Each row is a point. Any point is a mix of the corners, with weights that add up to 1. It lies inside the corners' shape when no weight is negative. Is each point inside? If not, which corners have a negative weight?

Corners:
(1): [-35 -46]
(2): [ 41 -12]
(3): [-72  23]
Points:
[ 26 -30] => outside (3)
[-33 -42] => inside
[-73 -30] => outside (2)
[ 23 -17] => inside
[-13 -43] => outside (3)

Corners:
(1): [ 75 -68  53 -93  61 -14   2  61 -34]
(2): [-39 -57   2  23  90  42  11  51  47]
(3): [-17  61  47 -16 -40   8 -51 -16 -56]
(4): [ 38 -43  11 -30  75  22 -11 -49   2]
(5): [ 72  52 -24 -23 -33  50   0 -42   1]
(6): [ 42  29  -9 -20  65 -40  35 -11 -38]
(7): [-40 -16   6 -84 -23  53 -14  -1  16]
(8): [-42 -43 -30 -22  -4 -24 -79  23 -66]
(9): [ 24 -75 -17  17  35 -57  18 -13 -87]
(10): [ 35  17  68 -16   1 -69  -7  25  34]
Points:
[ 27 -22   8 -31  51   6  -3 -24 -10] => inside
[ 33 -11   5 -26  55  -7   4 -20 -17] => inside
[ 14  -1  34 -61 -55  -7 -39  15 -45] => outside (2, 4, 6)
[ 57  -3 -32 -64  16  26  10 -42 -36] => outside (2, 3, 10)
[ -2 -35  -3 -30  22  -8 -39  10 -36] => inside

Corners:
(1): [-20  13 -29  58  13   5  60  13  17 -11  14  -9 -14  -3 -17  31  24 -49
   7  -7]
(2): [ 32   2  29  30  25  24  13 -53  18  74   5  23 -51  -9   2  30 -37  10
 -18  -8]
(3): [ 73 -40  85   6 -18  12 -15 -21  -9  47 -11 -26  38 -46  28 -60  41  25
 -56  24]
(4): [ -8 -26 -32  23  35  10  19  -1  12   4  15  25  24 -39  -4 -20  -3   1
  42  58]
(5): [ 18  45  24  39  34  13   9   8  45  51 -13  32 -16   0 -14 -61 -10 -58
  16 -15]
(6): [-19  63   2  26  14  77 -44 -43  11  -9  47 -10 -32 -24 -19  28 -29 -49
   5  14]
(7): [ 24 -42  46 -32  22 -20  56   5  -3 -25  -2  23  87   3 -17  34 -25  10
  43  11]
(8): [ 20  25 -24  47   9  32   0 -11  21  16  34 -46  52 -13  34  -1  24 -19
   6   8]
(9): [-26 -48  15  -6  -4  13  23  31  16   8  -9  17  33  17   8  13 -35 -55
  11 -32]
(10): [-63  63  32   7  14 -11  22  -3 -42  52  18 -13  25  62   6  10  -3 -10
  -9  13]
(11): [  8  34 -15 -16  18 -55  27  -6  11 -26  44 -45  23   6  -8 -11 -31 -27
  21  24]
(12): [ 27 -15 -14  33  37  -9  40 -42 -42  11  13 -12  10 -54  45  14  14   5
  63  -1]
(13): [  4 -16  22  21 -12   5 -45  56  49  21  65  -7   9  18  19  -7  42 -13
  38 -12]
(14): [ 54  -5 -15 -82  13   0  14   8 -50  36  83 -34 -24  59   3 -38  17 -27
  15  12]
(15): [ 54 -11   8  44 -55  31 -32   6 -20 -22  15   5  22  32  12  -3 -24 -13
 -22  33]
(16): [-19 -81  72  10 -43  34  36  22 -33  -7 -20  -7  18  73  49 -11  -3 -41
  46  41]
(17): [ 27 -11  -6 -27 -14   4  40  24  34  58 -28  -3  -9 -22 -63 -11  -2  -4
  60  37]
(18): [ 10   1  -7 -32  83  11  25 -25  38  38 -55   3 -16  10  10  -7   2 -11
  50 -36]
(19): [ 18 -46  32   3  23  -6 -32  -3  19  95  -1   2  -7  43 -28 -14  10 -16
  48  -5]
(20): [ -8   8  31  35  21  21  19  48 -62  30   6 -23  -8  37 -18  22 -44   7
  22  38]
(21): [ 39  38 -14   5  28   0  -7   3  42  46  35  17 -42 -40 -32  46  17 -41
  -5  26]
Points:
[ 13   2   6  21  25  26   7 -16  25  -4 -11   6  23 -41   9  -5 -38   2
  23   2] => outside (1, 10, 14, 16, 19, 21)
[  5  -3  18  10   6   7  11   6   2  17  17  -5  23  14   6   4   0 -14
  19  11] => inside
[ 45  37 -70  34  44  16 -15 -25  13  45  57 -28 -59 -38 -15  23  11  -5
  39  12] => outside (3, 5, 7, 9, 10, 16)
[ 12 -84  49 -13 -13 -14  19  10 -66   1  -5   0  51  58  50 -12 -25  22
  26  12] => outside (1, 5, 6, 8, 17, 21)
[  6 -13  15  28  -3 -17  22  10  13   4   4  -1  41  -7   6 -10   2 -20
  23  22] => outside (2, 6, 14, 18, 20)
[ 20  -7  28  33   1  38  -8 -35  -4  45   5  -5 -15  14  45 -11  21 -49
 -21 -22] => outside (4, 7, 11, 13, 17, 20)
[ -9  -4  -9  11 -13   0  -5  24 -27  11  47 -45  27  23  -2 -15   8 -13
  18  19] => outside (2, 5, 7, 16, 18, 21)
[ 22 -18  10   6  -3  10   9   9   2  15  25 -10   6  -3  -3   1   5 -15
  19  21] => outside (5, 10, 18)

Corners:
(1): [  5  18  20 -20 -11   9  11  44  -9  55   6   0  34  22  18 -25  -1 -14
   7   7]
(2): [ -5 -25  27 -46 -26 -38 -49 -50 -57  80  10  -6  57   9 -34  57  20  42
  25 -20]
(3): [-31 -10  -3   0 -10 -16   0 -52   9   8  10  20  -6  -9   2  80  -3  17
 -20   7]
(4): [ 59  62 -28 -40  19 -30  -3  10  36 -31 -20  10  13  31  74 -18  18 -65
  22  -7]
(5): [ -1   4 -75  95  44 -70  10   8   9  22   4 -43  13  14   7  33  39 -15
 -30  23]
(6): [-14  31  -3  15  58 -27  -8  42 -22 -53 -23  15 -39  12  23  15 -74 -58
   7  30]
(7): [ 12  36  12 -36  14  -3 -11  -3 -41  29   3  14  49  17  16 -28 -24  21
 -26   7]
(8): [ -3 -40  12  -1   7 -11  -3 -13 -15 -21 -32   4   0 -16  31 -20   1  35
  63  12]
(9): [-23 -14 -49 -22   7 -18  40 -48  41 -19  10 -49  17  15 -10  28   2 -15
  11 -24]
(10): [ -9 -15   9 -22 -20 -35  -3  -5 -33  17  20  49  44  -4 -28 -33  43  49
  26  32]
(11): [ 30  82 -12 -23  22  36 -33  23  32  56  23 -50 -34 -14   6 -31   0 -33
  -5  -7]
(12): [-26   3 -18 -30 -28 -17 -12  22 -44 -19  -7 -12 -31  43 -24  -1 -37  40
   9 -34]
(13): [ 62  78   4   9  -5  63 -27  -1  24  -2  37  -9 -17 -55  23 -17  47 -66
 -10 -21]
(14): [ 38  52  29 -50 -23  -3   0  18  11 -20  27 -14   8  11  11   6  17   3
  26  20]
(15): [ -5  -1  13   3  24 -25  41 -25  -5  23  23   8   5   1  27  20   1   3
  24 -12]
(16): [ 10  37  13 -64  23  16 -20  16 -30  40  14 -24  -5  44  16 -40  36 -12
  -2  19]
(17): [ -8  21  90   1 -32 -17 -39 -29 -40  82  11   8   6  28 -11  23 -44  -1
 -39  43]
(18): [ 33  30  21  26  63  18  28  42  56  -5 -34  14  28  34  -5 -24  -5 -27
  13  11]
(19): [ 36  -2  23 -75 -23   8 -25 -14   3  39  52   0  27  31  11 -36  20  40
 -33  -4]
(20): [-31  29  46  34   8  11 -69 -23  -3  38  19 -42  -1  -4  51  48 -10  -4
  47 -63]
(21): [-36 -30   7  -1  25 -56  -1  11   0 -40 -56  35  20   5   4 -12  12  21
  -7   1]
Points:
[ 0 12  7 -7 13 -8 -3 -1 -6 21  1 -5  9 12 15  2 -3 -7  2 -2] => outside (10, 14)
[-15   6 -34   2  30 -20   4 -12  -3 -30 -10  -6 -16  -6  28   3   8  -4
  22 -10] => outside (1, 2, 14, 17, 18, 19)
[  8  17  12  -9   1 -13 -13  -6  -3  16  15  -5  17  13  10   7  14  -9
   7 -10] => outside (3, 7, 8, 11)
[  7  19   8 -19   3  -5  -8  -2  -4  23   8  -6  11  13   7  -3  11   3
   2   3] => outside (6)

Corners:
(1): [-41   4   2  50  18   5  39 -22 -45  15 -26 -14   4 -34  10 -25  13  -8
 -14  55]
(2): [ 21 -61 -60 -37 -23 -30   5 -19  16  55  36   1  43  93 -12 -95 -14 -15
  24  11]
(3): [-22 -50  -3  -9 -25   6  40  15 -33  68   1 -16  75  44  -1 -62 -33  36
  23  -1]
(4): [-77  -6 -22 -29 -23 -11   9  46  17  14  38  46 -27 -85 -64  15 -31 -24
 -12 -32]
(5): [ 18  43 -18 -33 -23  -6  20  34 -34 -28  30  49 -30  -2  -4  27 -24   6
 -21  -4]
(6): [ -9  -1 -34  20  14  21 -26 -10  36  -7  11  38  70 -10  -4  18  -9   5
   4 -48]
(7): [ 15 -24  42  58  23 -16  39  -3  -2  41 -62  -8 -17 -15 -22  19  44  19
  16  34]
(8): [-33 -14 -27 -64  13 -37  -9  36  27  -2  10  15  -2  -2   1  -9 -36 -23
  10 -45]
(9): [ 17 -23   2 -45  10  15  24   0   6  26  19  -8  34   6 -41 -36 -28 -40
  -7 -22]
(10): [-29 -17  28  11   6 -12 -23  -2  -7  -6  27  22  39  32  16  25 -29  33
 -17  15]
(11): [  6  -7 -19 -13 -22  21 -17  14  24 -44  19  15  57 -10   6  23  -6 -25
  26   5]
(12): [  6  11 -43   3  -2   8 -51  48 -11 -50  37  29   6 -32  20  42 -12  -6
 -51 -25]
(13): [  9  17  15  -7 -43  -8 -35   2  13 -33 -31  25  22 -40  43  43 -35 -31
  16 -55]
(14): [ 25  23  43  61  25 -42  44 -14 -69  46 -21 -61 -24 -13  -8 -23  11  18
  50  43]
(15): [-24 -22 -12  -8 -13  40 -14  42 -18 -23  45  28 -23 -33  10  12 -52 -18
   7 -24]
(16): [ 26 -21  -5 -12 -22  -5  -9 -23  17   3 -38 -29  41  35 -31 -44 -50  13
  46   4]
(17): [  2  19  45  61  35 -11  16  21  -8  34 -36 -32   0  15 -39 -84  37  16
  19  18]
(18): [ 18   3  74  69  40 -30 -29 -53 -68 -10 -72 -48 -12  13  12  11  83  42
  41  34]
(19): [ -9  -7 -35 -16 -17  26   9  -6  31  14  29 -30  39  40   9 -29 -16   8
   7 -25]
(20): [-14  26 -12 -39  -2  36 -46  31  15   5  11  24 -25 -58   7  49 -16 -33
   2  -6]
(21): [-30  13 -15 -26 -11   9 -13  31  -6  -1 -12  17   6  -5 -12  42 -40 -65
   6 -15]
Points:
[-6 -6  7  0  3 -7  1  7 -5 14  4  4  9  7 -6 -8 -4 -1 15 -4] => outside (1, 12, 16)
[  2  -7  -3   4   3  -2   1  -2  -7   9  -4  -4  21  11  -1 -17  -5  -6
  11   3] => outside (4)
[-10  -3  -1   0   5  -4   6   9 -17  20   9  -4   3   0 -13 -25  -9   8
   6   1] => outside (7, 11, 13, 21)
[ -6 -13   9  14   4  -5   4   4 -11  14 -15  -5  17  -5  -6  -6  -1  -2
  16   8] => outside (5, 19)
[-13  -7   8  -5  -3 -12   8  13  -7  11  -3   8 -14 -21 -23  -2 -10 -17
  12   4] => outside (3, 6, 12, 19)
[ -8  -2  -3  -3  -6  -1   1  16  -5   1   5  11   1 -10  -5  -2 -16  -7
   7  -9] => inside
[  8   0   8  24   8  -8   4 -10 -13  22 -28 -25  29   3  12 -13  12 -10
  23   4] => outside (4, 5, 10, 15, 16)

Corners:
(1): [ 33   5  26   4   1   9 -11  28   6 -43 -85  16  -2  -6   5 -25 -31  -7
  -2  17]
(2): [ 11   6   8 -17 -11  28  22  19  -5  27  29  47   2 -13   4  -6   7  29
  14   4]
(3): [ 25   6  -1 -19  22  30 -36  22  34  12  27   9 -28 -50  -1  68 -15 -18
   0   8]
(4): [ -6  13   7 -16   6  24  30  -8  -8 -34  12   4 -16 -11 -13 -18  -8  25
   0  17]
(5): [ -1  18   7  16   4  20  27 -47 -14  14 -48  20  25 -51  -7   5 -12  13
  12  -3]
(6): [-27  14  20 -10   0  17  -1 -47  -9  27  14   9  22   1  -3  15 -19  -8
 -23   9]
(7): [ -4  27  25   7 -50  31  23 -37 -18  13  19  -7  24  -5   9   4  19  32
   0  -1]
(8): [-30  19 -21  37   9  40  14 -15 -10  20  -3  21  25  -9  -6   6  10  20
  30  -5]
(9): [ -7 -17  22 -13 -28  -3  24 -18 -14  10  35  -7 -16 -39 -16  -6  -5  -7
  -2  34]
(10): [  9  16  28  15   8  36   6  35 -15  22  22  16  13 -41 -12 -14 -20  -2
  -8  41]
(11): [-18   0   5   6 -11  18 -63   3  -1 -17  -1  24   2   6  38 -11  20  28
  10  -4]
(12): [ -6   5 -95 -15  18  21 -17  23   3 -29  43   8 -27 -50 -28  13  28 -18
  47 -27]
(13): [ 32   2   5 -22   4  24 -30  21  -8   6  -6  -2 -10  -3 -12 -16  -4   1
  15 -11]
(14): [  9   8 -19   1   3   0 -16 -27  32  21  33   7   0 -20   7 -20 -14 -20
  20  -1]
(15): [ 16  -3  28 -25 -15  28  11  28  15   3  -1   7   4 -35 -19 -14   0  14
   3   2]
(16): [ 23  -4 -17  17 -32  33 -55 -14  11 -13  23  10   7   6 -20 -12 -24   8
  26 -14]
(17): [ 20  -7  23  -6   4 -64   9  28 -17  38  23  -7   5 -31 -25 -19 -65 -28
  10   2]
(18): [  4 -17  23 -20 -42  45  25  19 -10  28  33   6  -5 -15  25 -10 -32  -2
 -36 -10]
(19): [ 11  14   7  30  11 -39  11  -9   1  13  30  11  -1 -14 -16 -29  -3 -12
  16 -20]
(20): [ 23 -22  30 -20 -11  32  22  36 -20  12   3  21  19  -8  31 -19  -1  20
 -27   9]
(21): [ 15   2   3  -7   2 -19   3  26  -7   6   5  26  -4  -8 -19 -22   1  44
  -9   8]
Points:
[  7   1  25   4 -17   9   6  -1 -12  17   7  12  12 -10  -3 -16 -13  10
  -1   5] => outside (3, 4, 12, 14)
[  2   8  21   2 -22  16  27 -19 -19  21  22   4  13 -12  -3 -14 -11  14
  -5   8] => outside (1, 3, 11, 12, 15)
[-13   5  -1  -2  -1  24   8   0  -7  24  19  20  15 -36   7  10  11  16
   6  11] => outside (1, 4, 13, 16, 18, 19)
[ 13   3  -1  -2  -2  14  -6  12  -1   0   9   8  -4 -22  -7  -8  -7   5
   9   1] => outside (2, 6)

Corners:
(1): [ 31  71  39 -65  54  -3 -55  22  24 -60  18 -11  -7   4  32 -64  -4  16
  12  15]
(2): [-32 -58 -29  69   1 -26  21  15 -40  44 -38  95   6 -13 -27 -22  29 -24
 -43  12]
(3): [-25 -18 -40 -38  50  -3 -48   9  79 -59 -20   1  24  79 -18 -36 -44  32
  33  18]
(4): [ 36 -10  56 -13  27 -53 -35 -42  95 -57  -3 -43 -24  27   8 -69 -39 -13
  12  -6]
(5): [-49 -50 -10  15   3 -27  -3  -5 -38  37 -15  24 -29 -14  22   8 -31 -11
  34 -59]
(6): [  5 -22  41 -32  -5 -33 -56 -65 -37   9 -19 -10  27  10  11 -34 -32  -1
 -28 -23]
(7): [ 43   4  16 -72 -10  26  39  59  25 -36 -67  16  26  -9 -62  -3  52 -85
  -9  14]
(8): [-30   9  37 -18  17   5 -47 -48   3 -48   8 -56 -38  51  22 -35 -20 -16
  -4  -7]
(9): [ 38 -26 -41  -1 -36  39  70  53 -65  41 -62  31  32 -36 -42  35 -13 -50
 -48  34]
(10): [ 10 -17 -32   6 -47  -4  39 -11 -29  24 -40  63  18 -34  -3  47  35 -26
 -77  27]
(11): [-63   4  70 -25  57  14 -94 -38  76  -6  40  -3 -63  -1 -14 -54  -5  23
 -24   3]
(12): [ 38  28  41 -23  61  44 -12 -15  15 -11  10  28  28  37  17  19 -14 -17
 -19   9]
(13): [-24  -5  -9  22  39   4 -28 -63 -50  11 -21  50 -40 -46  -6 -19   2   5
 -19 -95]
(14): [-39 -25   5  34   5 -13  -9  34 -77  25 -44  36 -38  -9 -48  37  -4  21
 -75 -33]
(15): [-14  -4  87 -29  51  24 -57 -40  64 -93  11 -70  27   8  29 -69 -10  38
  15 -31]
(16): [-72 -43 -82 -11  12 -40  45  55 -28  17 -55  81  45 -17 -60  45 -21 -68
 -69   1]
(17): [ 66   1 -17 -59  35  26   7  69  37  13 -45 -35  42 -37 -44  31  77 -79
 -37  81]
(18): [-60  11  33  -4  48   2 -19 -37  68  10  17 -25 -28  56  14 -66   1  25
 -38 -50]
(19): [-67  17 -42  63   4  16 -15  19 -51  40   9  66  12 -25 -73  48  12  -7
 -35 -48]
(20): [ 31  34  11 -32  27  15  64  16 -12  -6 -90   3  53 -36 -72  47  34 -50
  11  52]
(21): [-23 -27  28 -33  81  -4 -20 -34 -14 -28  65   0 -47  30 -22 -17 -19  32
   4 -50]
Points:
[-11   0  19 -12  28  -2 -22 -16   6  -3  -5   7 -15  11  -9 -14   3  -5
 -18 -12] => outside (9, 15, 16)
[-16 -12  15  -5  26 -10 -16 -12  -9   3 -14  21  -7  -8 -18  -9   1  -9
 -28 -24] => outside (3, 8, 9)
[ -6  -6  19 -15  11  -2 -14   2   7 -12 -19  -5  -5   4 -16 -17   7 -10
 -17   4] => outside (12, 13, 16)
[  5  -9   0 -18  22   6  -1  14   5  -3 -25   6  13  -6 -20   4   7 -25
 -25  10] => inside

Corners:
(1): [-50 -35 -12  92 -22  11  14  -1 -10  23  31  42 -10  12  60 -10 -11  22
  -9  76]
(2): [ 50 -42 -15  15 -18 -13 -36 -14 -48   2 -89  60 -46 -11 -22  23 -42  -8
  -6  -6]
(3): [-22  72 -45 -18 -31  -2 -42  -9  45   2  12  14 -22  82 -12 -13  30 -15
  16  12]
(4): [ 10 -21 -55  -7 -48  10  -4  34  13   6  13  38  42  66 -21 -39   4   9
  33  16]
(5): [-15 -41 -32  16  33 -15  -6  40   0  12 -21   5 -23  -8  13  13 -66  -4
   4  73]
(6): [  1  23 -19   3  29  17  30 -13  -7 -11  48 -16 -38  92 -47  -7 -32  36
  13   5]
(7): [-35 -11  25  19 -18  14 -43 -58  65 -22 -36   0   9  47  49  13  21 -22
 -15  73]
(8): [ 49 -10  30 -44  69 -28 -18 -13 -92 -16 -19   7  34 -50 -47  33 -56 -23
  -3  20]
(9): [-17   4  -6  53  36   6  -3  -3  46  22   5  -1 -37 -53  -4  16  20  23
  -8  -4]
(10): [ 36   8 -14  14  16 -28  25 -75 -26  -3 -17 -33 -42  40 -56   3  15  29
   9  22]
(11): [-28  34 -52 -52  18  29 -45   4  52   9  -1  22  22   4  14  37  56  -9
 -37  40]
(12): [-27 -20   4  64 -37  35 -30  -2 -11 -11  18  -4  -5  95  53 -71  31 -11
   1  38]
(13): [ 10 -26  25  10  17 -48  22 -89 -51  12  23   2 -29  67 -22 -21 -12  24
  -6 -29]
(14): [ -8   3 -29  18  19  52  10  30   3  67  -3  42  15  -9  14 -13 -26 -32
 -13  51]
(15): [ 72   4 -14  52 -38 -29   7 -36 -24  -9 -58 -24  -8  23  27   0 -16  46
  11 -14]
(16): [-42  24 -60  58  48   3  13  19   6 -14  33  -9 -29  66 -13  13 -29 -49
 -29  -8]
(17): [ 48 -74 -37 -17  31  -3 -33 -29 -50 -24 -27  11  17 -22  -6  24 -94   5
  34  40]
(18): [ -8 -12  15  11   8   4   7 -42 -28  -5  28 -62   2   7   9  39  17  41
  47  -4]
(19): [ 40  -7  -3  -8 -11  26  18 -11 -34 -30 -22  -8 -37 -31  -9 -32   1 -43
  32  -1]
(20): [ 22  14 -35  25  27   1  24   9   2   4  33  11 -15   7  26  37  39  46
  47 -12]
(21): [ 25 -16   8  31   0  -6   2 -16 -23  -8  67 -57 -35  43 -27  17  -8   5
  25  42]
Points:
[ -2  -8 -20  25 -10  -2 -11 -17   2  -6  -6  -3 -21  37   4  -2  -3   7
   3  20] => outside (8, 14, 20)
[ 20  -1 -17  16   6   0   8 -17 -12  -4  -2  -3 -19  13  -2   4   4   9
  18   9] => inside
[-17  -5 -38   9  13  23 -27  33  12  14 -12  49   6  14   4   3 -26 -24
 -11  41] => outside (10, 13, 15, 18, 19, 21)
[  1  -9 -13  13  -2  -5 -17 -20  -5  -9  -1   0  -8  24  11   3   1  -2
   7  13] => outside (6, 10, 14)
[ -2   1 -26  20  12   9   3   0  -2   9  10  10  -7  25   2   3  -5  -3
   4  17] => inside
[ 16  -2   2  13  28   8   6 -33 -18  -3  15 -27  -9   9  -3  12   6   7
  10   8] => outside (1, 2, 3, 4, 5)
